Rows are points. To make a cloud, some directions were put in groups of two or more. Within a group, all points are equally far from the middle, so they leave a hole (a ring in 2 directions, a hollow ball in 3). The other directions are filled evenly. Then the cloud was stretched, turned, moved and blurred a little. How many holes are there, and how many directions does each take, smallest first?

Cloud, 15 rows:
[[-21   2]
 [ 27  23]
 [ 35   1]
 [-45  30]
 [-10 -34]
 [-28 -25]
 [ 24  32]
 [ 31  28]
 [-25 -34]
 [ 44 -26]
 [ 24  -9]
 [-22  13]
 [-36  19]
 [  2  44]
 [-45  29]]
Holes: 0

Cloud (13 x 2):
[[ 40  -7]
 [-42   8]
 [ 21  16]
 [-46  25]
 [-13 -26]
 [ -1   7]
 [ 35  -1]
 [-10   1]
 [-11  22]
 [  6 -16]
 [ 60   3]
 [ -9 -11]
 [-46  19]]
Holes: 0

Cloud:
[[ 21  47  17]
 [ -8  45   2]
 [ 46  24  13]
 [ 50  32  -6]
 [ -4 -25  36]
 [ 28 -22  43]
 [ 39  24   7]
 [ 29  19 -31]
 [  6 -53   1]
 [  3  34 -16]
 [ -5 -52 -14]
 [-22  43 -14]
 [-14   1  39]
 [ 20  -5 -12]
 [-23  49  16]
 [ 14  40  23]
 [-43  -1   8]
 [ 23  58   4]
 [ -5  29  25]]
Holes: 0

Cloud:
[[-19  10  29 -45]
 [ 39 -19  -6 -18]
 [  6  -5 -60 -24]
 [ 21 -17  21  -6]
 [-23 -34 -22 -20]
 [ -2  -6  -4 -57]
 [ 18 -17  17 -26]
 [  8  13 -54  -6]
 [ 17  19  24 -40]
 [ 22   3  30 -12]
 [ 25  -5  26  -6]
 [  8 -36 -16 -15]
 [-44 -25 -18 -23]
 [ 37 -25 -30  29]
 [-53 -15  16  -7]
 [ 44   8   5 -31]
 [-25   7  35   1]
 [ 26   0 -36 -45]
 [ 24  29  -4 -16]
 [-27   5  -6  38]
 [-19  -8  23 -42]
 [ 20  10 -38 -44]
 [ 34  15  18 -24]
 [  1 -35 -42 -13]
 [-19  -5  38  -9]
 [-23 -30  17   4]
 [ 13  -2   7 -54]
 [ 45  13 -27  -2]
 [ 10   5 -59 -15]]
Holes: 1 (4)

Cloud, 28 rows:
[[-12  -2 -53  -2]
 [  8 -35  35  -4]
 [ -5  -5 -57  21]
 [-26 -43  20 -40]
 [  4 -23 -49 -27]
 [-30  10  19  17]
 [  2  10 -18 -29]
 [ 19 -14 -33  32]
 [-16  -9  -7  59]
 [ 22  35 -12  54]
 [ 39 -10 -23  10]
 [-23 -58  -6 -18]
 [ 26 -18   7  27]
 [ 35  21  10 -15]
 [ 47  26  11  14]
 [ 40  33  -5  36]
 [ 31 -15 -24 -27]
 [ 37  13 -34  -1]
 [-26 -55 -22 -28]
 [ 42  26   1  -1]
 [-20  16   6   0]
 [-15   1 -18  60]
 [-42 -23  12 -21]
 [ 47   6  12  12]
 [-21 -57  -5 -34]
 [ 48   6  -4  10]
 [ 11  29  33  42]
 [ -7  28  -4  10]]
Holes: 1 (4)

Cloud (49 x 6):
[[-25  10  45  30   7  16]
 [-41  27  24  -2 -11 -12]
 [-33 -19 -29 -10 -15  -3]
 [-27  -3  54  14  24  17]
 [  2 -22  -9  23  -6  37]
 [ 19  43   8   2 -40  -8]
 [ 13   1 -15 -30 -17   8]
 [-38  24  26   3  -2 -15]
 [ 19 -25   6  18  12  32]
 [  6   0 -26 -39  13  15]
 [ 23   4 -42 -11 -11  17]
 [ 34  34  -9  -3 -14  57]
 [ 22  25  32   8  22  36]
 [-22  15  21  28 -37 -12]
 [ 15  44  13  15 -31 -10]
 [  4 -30  34  20  23   8]
 [-33 -23  28  18  37  11]
 [-30 -22  48  -3  11 -20]
 [  4  51 -11 -30 -25  18]
 [-42  18  51  -8 -10   0]
 [-28  24  27  19 -32  -7]
 [-54  -8  17 -41   3  -2]
 [ 23  -5 -24 -19  -2  24]
 [ 12 -10  -7 -25  27  34]
 [-13  13 -36   8 -34  17]
 [ 20  33  -1 -17 -28  49]
 [  7  50  25  -9 -21  -4]
 [  6  17 -31  32 -12  39]
 [ 15 -23   2  24   2  37]
 [ 38   0   2  38   1  -1]
 [ 32 -13 -11  12  21  19]
 [ 24  16  37  32  -2  47]
 [ -1  10  27   4  15  60]
 [ 10   4 -11 -28  31  34]
 [  0   1  27  -3 -33 -11]
 [  8   9  -6 -16 -20 -28]
 [  7  27  18  16  21  12]
 [  6  32 -34  -4 -41   3]
 [ 28 -18  -5   5  17  30]
 [-12   7  18  -5  19 -28]
 [ 12 -10 -29  48   0  15]
 [-14 -11  -1  16  39   0]
 [ 33   1   1  39  -2  -9]
 [ 22 -10 -38  13  13  17]
 [ 25  -9 -26  37   9   9]
 [-28  23   4  -6 -38  20]
 [-38  15  21  -6   9 -25]
 [-25  19  -4 -41   3 -22]
 [ 13  15  28   1  32  17]]
Holes: 3 (2, 2, 2)

Cloud, 78 rows:
[[ 38  35  11  -5  47  24   1  40]
 [  1  25   0 -29  40   3 -35  24]
 [ -3  20 -27  18  26  12 -22 -22]
 [ 26  14  28  25  22  37   7  11]
 [ 54  19 -21  -2  14  30  28  16]
 [ -8  27  37 -43 -33 -42 -11 -28]
 [ -2 -17 -10   5  22 -15  19  -1]
 [  3 -22  -3  14 -24  20  49  -1]
 [ 18   9  20  -5 -21   6  -7  27]
 [-18  25 -17 -20  11  -7 -30 -15]
 [ 23  33 -17 -24  21  18  38  32]
 [ 27   6  -8  12 -12 -11  25  -6]
 [  4  40  -2 -12  36 -21 -38  -6]
 [ 14   4  -4  14  11 -14 -34   7]
 [ 45  19 -15  23 -17  27  -7 -10]
 [ 23  23  -6 -16  22 -10   9  29]
 [  4  11   6 -39 -33  -2  -2   5]
 [-15  11 -24 -12  22  10  14  19]
 [ -7  -1  29  22  -5  -3  11  19]
 [  5  15  -9   2 -13  -4  22 -13]
 [ 26  24 -15 -24 -18  14   7   3]
 [ 42   5  17 -25 -29   3  -7 -13]
 [ 25  -3  34 -10 -21 -20  -3 -10]
 [ -7  11  21   4   3  11 -21  17]
 [ -5  26  34 -24  -6  -5 -38 -38]
 [ 14 -17  27 -30 -16  22  -5  23]
 [ 21  15 -12  38  31  37  -8  15]
 [ -9  -1 -32  17  29  22  11   8]
 [ 31   2 -25   2   1  23  16  16]
 [  1  19   9   3 -19  -8  39 -20]
 [ 34   4  -8  38  13  22  22   6]
 [ -3 -20   5  16 -31  10 -19 -41]
 [-34 -18  32  11 -12  14  11  -1]
 [ 28   0  -3  -1   3  20  30  22]
 [ 29   0  13  34  -2   2  37  17]
 [  9  -2  -8  39  15   0  28  11]
 [ 10  -7  12 -19 -31  32  -2   5]
 [ 18  33 -29  -1  27 -17  -3  -4]
 [  1  33  -3  -6  18   6  -6   8]
 [  0  -3  16  23 -40  -1  60  -1]
 [ 26  19 -19  11  31   8   8  15]
 [ 30   4 -21  31 -13  10  47  24]
 [-20  16  -5  11  16  46   1   5]
 [  7   6  30  12  -1  10  -9 -13]
 [ 38   1  24 -14  -8  20  31  15]
 [-16  26  16  18 -16 -17   8 -10]
 [ 17 -10   1  42  -1  11  40   3]
 [ 29  23  -3  -2 -36  25  22   8]
 [ 13  15 -14  33  24  20  39  10]
 [ 41  23  -2   6  -7  -3   8  14]
 [-15 -10  10 -22 -53 -22  19 -31]
 [ 17 -15  34  -2   2  32 -20  -8]
 [ 10 -20   3  -9 -15  25  11  26]
 [-14   9  -8 -21  24 -31 -43  -6]
 [ 32 -12 -14  19 -25  39  30  27]
 [ 33  25  11 -28  -9   7   9   5]
 [ 32  -1 -18   7 -10  31  42  27]
 [ 15  17  19  12  13 -17   4   2]
 [ 21  14  27 -36 -21 -25 -17 -17]
 [ 22  10 -18  38 -10  30  52  46]
 [-35  13  -6  -9  -7   4   1  -3]
 [-18  26 -23   3  12  -2  23   2]
 [ 36  39 -38  36  23  13  28  26]
 [-26  11  -1 -13   0  28   3   3]
 [ 38  -4 -25  -2  23  11  42  25]
 [-14  27  27  -7   9   9 -24 -18]
 [ 37   2   6  23 -23  18   7   9]
 [ 20   1  -5  32 -16   8  45  23]
 [ -9  -1  18  22  24  15   7 -18]
 [ 52  13 -22  35  13  13  -5  14]
 [  2 -17  25 -15  39   9 -22  -3]
 [ 57  19  12  23  16 -13 -12  16]
 [ -1   6  37  -8 -23  -6  23 -10]
 [ 22  -7   3 -26  17 -10 -34  31]
 [ 19 -11   3  23   0   4  34  46]
 [ 11  23  22  -8 -37 -38   3   8]
 [ 16 -22  10  11  22  19 -13  -9]
 [ -5  28 -19  11 -13 -17 -13   0]]
Holes: 0

Cloud:
[[ -1  -1  12 -36  11 -30  30 -10]
 [ 17   4  -3  31  -6  -1 -26  13]
 [ -5  21 -32  11  25   5  33 -29]
 [-27  25 -22  26  23   4   2 -24]
 [ 10  11  10  -5   2  -7  -9  30]
 [  2  15 -24 -24  -5 -29  24 -11]
 [ 42  18   6  33  -6  17  13   7]
 [ 18  14  23  31  12  11   7   6]
 [  4 -10  -4 -15 -16  21  -5 -24]
 [-43   7  27 -20  -9  14 -10  17]
 [-11   4   3   8 -50  28 -16   7]
 [ 18  14 -18 -11   9 -11  -7 -23]
 [-35  13   1 -22 -23  -3  30   3]
 [-24  16  21  18  31  19 -19   3]
 [  8 -18   1 -13   4   4  11  19]
 [ -7 -22  22 -29  28   9  -8  -6]
 [ -5  24   9 -22  21  10   2 -16]
 [  9 -16  21   8  17   8  -8  -7]
 [ 18   7 -19  15  -5  21  27 -18]
 [  1  11  -2  -6  14 -31  50 -18]
 [ 22  37 -16  27 -37 -14  -8  -1]
 [ -9 -25   3   2 -12  17 -29   3]
 [  0  38 -21  -5 -26  12 -11  18]
 [ -4  15 -10   2 -14 -17   6  28]
 [ 17   8 -18 -21  13  29 -10 -16]
 [ -3  17  17  -9  31  12 -11  18]
 [-25  32  11  -4   5 -14 -10  21]
 [ -7   1 -21 -13 -23  -2  36  -8]
 [  3   2 -10  34 -38 -21   9   8]
 [-15  33  -7 -21 -14  10  21   5]
 [ 45  16  20  17 -18   0 -13  20]
 [-35  26 -12  26  13  11  19 -10]
 [  5   2  -1  10 -60 -16  -9   0]
 [ -2   8   2  32  -4  -1 -16   7]
 [-42   1  -7 -27  -4  -2  12  -1]
 [ 33  -4  12  32 -17 -11  20  20]
 [ 30   0 -13   0 -17  15  -7 -16]
 [-26  27 -14  -8  19 -15  -6   9]
 [  5  -6  -1  -6 -11   2  45 -14]
 [-13  32  -6 -25   0  20   7  -4]
 [  8   3 -27  -1 -15  13  36 -12]
 [ -7  19 -34  24  23 -34  16   1]
 [ 37  16 -32  25   5  16  22 -14]
 [ 21  -6  -4   9  22 -28  38 -15]
 [ 11  13 -18 -14 -32 -18  -9  -5]
 [-19  38   3 -15 -10 -27   2  -4]
 [  7  -1 -22  -7   4 -19  42 -23]
 [-16 -12 -17  11 -29  -1  22   0]
 [ 22   4   5   7 -19   6   6 -15]
 [ 18  -3   8  25 -12  14 -25  17]
 [ 34  14 -28  25 -14 -13  24 -17]
 [ -4  20 -25  -9 -15 -31  -4  10]
 [  6   5  22  32 -11 -22  23  22]
 [-33  -8  18 -22  -7 -13   7  17]
 [ -8   0  25 -22   7  18   3 -19]
 [ 30  23 -42  -6  22   5  25  -8]
 [-19  -9 -17  -5 -30 -17  29  -2]
 [ 15 -23  12 -21   8  23 -12  -8]
 [-24  37  -2  -4  -7  21 -14  -1]
 [ 18 -18  12   7 -10  -6  31 -16]
 [ -6  12 -14  -8 -23 -22 -15  -7]
 [-17  40 -32 -20  40 -18   7 -22]
 [ -8  13   1  24 -13  16 -24  10]
 [  6  22 -27  19   1 -22 -31   1]
 [ 17 -16  -5  11  22   6  26  -2]
 [ 18  23 -12  21 -41  31  31   5]
 [  6  -5   1   2  32  19  29   3]
 [ 22   8  12  16   0  12  36   7]
 [  4   9  16   0  38  17  -4 -18]
 [ 14 -26   8  24 -18  16  11  15]
 [  3  -3   0 -15  34 -24   1   8]
 [ 13  16 -17  19  -7   4  17 -22]
 [ -3  -2 -31  12 -35  23  21   1]
 [-33  -4  32  20 -20 -18   4   2]
 [ 22 -13   1  26  12   6  12   2]
 [ 11   4  -7 -22  43   5  13  -3]
 [ -4  32 -30  -6  -2   0 -17  -2]
 [  5 -17  -1  25   7  18  10   7]]
Holes: 2 (2, 2)

Cloud, 96 rows:
[[ 11   5  38   4   2 -28  19  32  -5]
 [-23  26  15 -21  -4  -8  22 -16   1]
 [ -1  32 -24  18   5  -3  -7  30 -27]
 [ 17  29 -11 -18 -11   2  20  -2 -40]
 [  0 -13   7 -17 -18  25   5  17  17]
 [-33  23 -15 -16  27  -5   3  -8  -7]
 [-13  19  39   4 -19 -10  60   8 -17]
 [-25  21 -42   5  -5  10 -11 -11 -22]
 [-14   1  45  16   7 -15  40  36 -12]
 [  4   5  37  -3   4  10  35  22 -21]
 [  2   7  46  -6   1  -3  15   8  17]
 [-29  -2  55   4  -2   1  14   4   9]
 [-11  34 -42  12   2 -10   2  -4 -35]
 [ 21 -19 -54  -2   6  22  -3  -1  -5]
 [-18   5 -34  19  29  -1   5  30 -12]
 [-10  -2  39 -12 -23  -1  -2  10   9]
 [ -2  19  -5   5 -10 -10  -8  29 -43]
 [-10  32  46  12  10 -35  19  18 -31]
 [-32  27   5  13 -10   2 -19  16 -28]
 [ -2   9 -19 -27  -4  19 -18   8  -4]
 [  0  17  40  -4  -5 -11   0  20 -42]
 [-20  18   7 -11  29  -6  35  32 -25]
 [ 26  -8 -29 -12 -22 -13  32  -3  -8]
 [ -4  10 -23  -2 -28   4   6 -17  14]
 [ 16 -22 -33  -7  -9  22  20 -20  14]
 [-14  52   2  10  29 -17  16  15 -35]
 [-19   0  28  -4 -39  10  23   6   4]
 [-28  33 -28 -13  26  -2   0  -4  -8]
 [  3   4 -54 -20  11  25  -5 -19  -1]
 [ 20   0 -18   1  -2  11   0  -4  21]
 [-25   0  22  -9  12  -1  27  48   4]
 [ -8  41  14  11  31 -19   9  12 -40]
 [-15  22 -29 -28   1  17  23   5  -5]
 [ -9   4 -41  -8   6  -1 -22 -22   2]
 [-13  26 -15  -6  -3 -12  -3 -13   9]
 [ 15  24 -13  -9  -1   4 -25  -1 -18]
 [ 14  -7  14  -1  19 -24  17  23   8]
 [ -3 -16   6  -5  10  -9 -28  13 -15]
 [ -3   6 -32  15  -8 -21  11   0 -18]
 [ -8  26 -17 -27 -22  13  -7 -12 -12]
 [  7  25 -15   4   1   0 -32 -12 -16]
 [ 14 -21 -37   2  12  13 -21  22 -16]
 [ -4  -9  -7   2  38  -1 -21  23 -18]
 [ 12  23 -27 -24   7 -19  16   6 -31]
 [  3   1  17  11 -17  -2  27 -25 -27]
 [ -8 -13  19   8  21  11 -13  28  18]
 [  5   1 -23 -27 -16   9 -23  -6  -9]
 [-29 -11 -49   0  13  26  -3   2  -5]
 [ 12  28   3 -13 -18   7  20 -23 -42]
 [ -8 -10  19   4  23   2  29  35 -24]
 [-37  -2   4   9  28  20   0  15   3]
 [  3   0   6 -14  -5   9   4  13  29]
 [  6 -15  25  -4 -23  -7  37   1 -24]
 [  7   3 -26  -4  43  -1  10   9 -10]
 [-20  -7  27  21 -15   6  -9   2   9]
 [-15  -3 -10  -1  23 -10 -17 -13   2]
 [ 13  17   7 -12  -9   6  26  28 -30]
 [ -8  20  28  15  25   6  24  11 -33]
 [-25  -1 -30  -8  -9  15   4  17 -28]
 [  5 -21  26  12  14 -18  10  37   0]
 [  2 -14 -34   6  20  15  15   0 -27]
 [ -2  13  11  28  14  13  23   3 -29]
 [-20   9  18 -11  31  11   0   4 -12]
 [ 14  10   0 -26  -2  14  14   4 -26]
 [ 18   5 -14   3  12  -1 -10  36 -16]
 [-19   3  18   8  -3  17  31 -22  13]
 [-26  11  43  -9 -30  -2   7   9  -6]
 [ 17  35  16  11   0 -10  43   4  -8]
 [-27  54   3  -4   7   7  34  -2 -28]
 [ 12  19  26  -6 -11   0  19 -12  15]
 [  4   2  25 -18 -16 -24  41  21 -17]
 [  7   5 -34 -16  -7  14   5 -35 -26]
 [-18  18 -37 -16 -25  12   7 -17 -23]
 [  2   0  10  24  16   6  32   0 -11]
 [ 18 -13 -26   5 -19 -12  17  22  -3]
 [ -6   7   1  24  27  16 -16   6  -9]
 [-21  -6 -36  -2  14 -11  22  -5  19]
 [ -1  -1 -51 -14  -2   4  25  -3 -42]
 [ -8  20 -25 -18 -13  18  30  12  -6]
 [  8  18 -12  -3  20 -25 -12  20 -28]
 [-24  18  -4 -29 -23   5  25 -13 -19]
 [-11  -3  23  -8 -13 -18  33  14 -37]
 [ 16  12  17  18 -19  18   4  20 -28]
 [ -9  10  11   7  28 -13  -3  42 -34]
 [ -9 -13 -39 -16 -10  14   0 -38  -9]
 [  4  18  34   8  -5 -12  56  -3 -16]
 [ 14 -17  -2 -16 -17  -7  52  -3 -13]
 [ -8  13 -37  -1   2 -23  30 -10  -9]
 [ -6  26   6 -12 -11   4  37  26   2]
 [ -9 -27   4 -17 -31  19  22 -10  12]
 [  2   2 -31 -30  -2   3   7 -34  -3]
 [-22   6  -9   3  23  -4  -4  51 -12]
 [ -2  18   7 -31 -10  15  -2  -7 -16]
 [-18  49  30  -7  -8  -2  34  17 -45]
 [-31  47  29  -5   7 -20   3  18 -19]
 [ 20  16 -45  -1   7  12   4 -10 -25]]
Holes: 3 (2, 2, 4)
